Each wall is flat, endless, passes through zero and stands at right angles to its row. A trip goes straight from one point to another. Which walls does it cross, in order?

Walls:
(1): -0.028 -0.016 -0.003
(2): 0.035 -0.021 0.002
(3): 0.021 -0.057 -0.009
Trips:
0.012 -0.003 0.009 to -0.012 0.023 -0.042 -> 3, 2, 1
-0.038 0.024 0.024 to 0.007 0.015 0.009 -> 1
0.010 -0.041 0.054 to -0.046 0.013 -0.001 -> 2, 3
0.031 0.012 -0.035 to 0.002 -0.006 -0.028 -> 1
0.012 0.047 -0.005 to 0.034 -0.022 -0.018 -> 2, 3
0.031 0.040 0.000 to -0.068 -0.004 0.045 -> 2, 1
0.008 -0.049 0.042 to 0.015 -0.002 0.028 -> 1
-0.016 0.000 0.059 to -0.022 0.042 0.037 -> 1
0.063 0.056 0.068 to 0.015 0.039 -0.025 -> 2
0.019 -0.025 0.032 to 0.065 0.032 -0.020 -> 3

Walls:
(1): -0.008 0.017 0.014 -0.025 0.054 -0.009 0.009 0.057 -0.021 0.037 0.012
(2): -0.008 -0.061 -0.018 -0.047 0.031 -0.011 0.061 -0.042 0.014 -0.024 -0.003
(3): -0.016 0.037 -0.045 -0.018 0.011 0.031 0.013 -0.010 -0.063 -0.054 -0.021
(4): 0.031 -0.044 0.031 -0.028 0.002 -0.031 0.010 -0.077 -0.014 -0.002 0.039
(5): -0.010 0.086 -0.008 0.046 -0.066 0.007 -0.032 0.110 -0.021 -0.071 0.017
Trips:
0.034 -0.015 0.026 -0.004 0.011 0.021 -0.016 0.022 0.023 0.054 -0.044 to 0.005 -0.032 -0.031 -0.076 -0.012 0.034 0.001 -0.063 0.031 -0.009 0.008 -> 2, 4, 1, 3
-0.013 0.050 -0.003 -0.059 -0.025 0.049 -0.012 -0.030 0.033 -0.036 -0.015 to 0.020 0.016 0.007 -0.048 0.044 0.009 -0.009 -0.023 -0.006 0.019 -0.017 -> 5, 4, 1
0.000 -0.020 -0.026 0.003 0.001 0.045 0.050 -0.047 0.017 -0.053 -0.040 to -0.009 0.001 -0.016 0.073 0.014 -0.013 0.033 -0.021 -0.036 0.005 0.058 -> 5, 2
-0.008 -0.016 0.042 0.025 -0.009 -0.049 -0.033 0.030 -0.074 -0.017 0.060 to 0.007 -0.031 0.051 0.016 0.044 0.037 -0.026 -0.003 0.022 0.024 0.006 -> 5
-0.003 -0.001 0.026 -0.007 -0.040 0.015 0.032 0.054 -0.026 0.027 0.013 to 0.012 0.019 -0.016 0.012 0.011 0.011 0.008 0.027 0.039 -0.008 -0.026 -> none
-0.037 0.041 -0.017 -0.008 0.041 0.022 0.009 -0.021 -0.022 -0.029 -0.031 to 0.006 -0.013 0.001 -0.006 -0.013 -0.020 0.048 -0.069 0.032 0.041 0.003 -> 5, 1, 4, 3
0.003 0.057 -0.003 -0.034 0.001 0.000 -0.001 0.058 -0.025 0.020 -0.003 to 0.007 0.014 -0.036 -0.060 0.027 -0.028 0.019 0.042 0.020 0.058 -0.016 -> 3, 5, 2
0.014 -0.026 0.026 -0.014 0.001 0.022 -0.006 0.013 -0.065 0.013 0.038 to -0.016 0.010 0.084 -0.026 0.091 -0.030 0.002 -0.003 0.048 -0.014 0.017 -> 3, 2

Walls:
(1): 0.071 -0.054 0.002 0.001 0.018 0.014 -0.006 -0.039 0.014 -0.040 -0.015 0.016 -0.066 -0.020 0.003 -0.025 0.022 -0.014 0.058 0.004 -0.013 -0.023 0.045 -0.043
(2): 0.020 0.022 -0.004 0.022 -0.007 0.076 -0.037 -0.010 -0.053 -0.029 -0.023 0.001 0.020 -0.040 -0.092 0.000 -0.004 0.027 -0.023 0.025 0.015 -0.016 -0.045 0.035
(3): -0.028 0.002 -0.012 0.008 -0.027 0.002 0.018 0.001 -0.036 0.003 0.061 -0.068 0.047 -0.019 0.012 -0.036 -0.019 0.022 -0.030 -0.016 0.014 -0.004 -0.045 -0.022
(4): -0.026 0.026 -0.025 0.005 -0.025 0.022 0.021 0.059 0.034 0.010 -0.046 -0.006 -0.006 0.050 -0.020 -0.062 -0.009 0.007 -0.031 -0.004 0.031 -0.017 -0.020 0.004
(5): -0.001 0.051 0.022 -0.001 0.035 0.009 -0.022 -0.028 0.017 0.011 0.010 0.007 0.066 0.006 -0.024 -0.015 0.018 -0.033 -0.025 0.016 -0.040 -0.020 0.026 0.033
(6): -0.009 0.031 0.006 -0.013 -0.035 -0.013 0.011 -0.011 0.015 -0.081 0.004 -0.003 0.029 0.022 -0.004 0.015 0.030 -0.054 -0.014 -0.031 -0.052 0.025 0.029 0.046
(7): -0.013 0.018 -0.029 0.019 0.043 0.037 0.029 0.012 0.081 -0.041 -0.006 0.028 0.016 0.077 -0.030 -0.009 0.007 -0.029 0.036 -0.014 0.002 0.007 -0.008 0.059
(8): 0.010 0.014 0.008 0.078 -0.001 -0.030 0.035 -0.050 0.024 -0.021 0.016 -0.004 0.015 -0.010 0.003 -0.046 0.047 -0.035 0.019 -0.005 -0.005 0.047 0.010 0.022
Trips:
-0.060 0.013 -0.002 0.032 0.048 -0.063 0.038 -0.034 -0.007 0.005 0.029 -0.066 -0.022 -0.040 0.028 -0.003 -0.062 0.023 0.010 -0.007 -0.029 0.051 -0.056 0.002 to -0.041 -0.039 0.024 -0.079 0.033 -0.002 0.042 -0.030 -0.063 0.028 -0.046 0.007 0.027 -0.059 0.040 0.006 -0.008 0.035 -0.038 -0.023 0.025 -0.009 0.009 0.000 -> 8
-0.019 0.027 -0.019 -0.028 -0.019 0.022 -0.013 0.019 0.005 0.011 0.028 -0.013 -0.044 -0.040 0.068 0.047 -0.022 0.031 0.050 -0.030 0.045 -0.009 -0.007 -0.009 to 0.033 -0.035 0.032 -0.037 0.013 -0.026 -0.003 0.006 -0.010 0.030 0.047 -0.046 0.007 -0.003 -0.032 0.025 -0.031 -0.042 0.018 -0.028 -0.030 -0.009 -0.005 -0.064 -> 1
-0.077 0.000 0.000 -0.003 -0.059 0.012 -0.032 -0.004 0.018 -0.027 -0.013 0.026 0.042 0.026 -0.022 0.016 -0.016 0.045 0.044 0.019 -0.001 -0.012 0.017 0.010 to 0.003 -0.049 0.002 0.016 -0.068 0.010 0.010 -0.032 0.063 0.026 -0.038 -0.018 0.032 -0.040 0.034 0.037 -0.015 0.001 -0.011 0.059 -0.032 0.020 -0.065 0.001 -> 5, 3, 7, 4, 6, 8
-0.014 -0.057 0.009 -0.035 -0.022 0.007 0.002 0.023 0.045 -0.038 -0.045 -0.001 -0.020 -0.011 0.042 -0.015 0.042 -0.038 0.014 -0.048 -0.014 -0.032 0.034 -0.025 to -0.054 -0.019 0.050 0.026 -0.028 0.035 -0.020 -0.053 -0.013 -0.008 -0.067 -0.038 -0.081 -0.028 0.001 0.012 0.045 -0.034 -0.036 0.065 0.002 0.015 -0.071 0.019 -> 7, 8, 2, 6
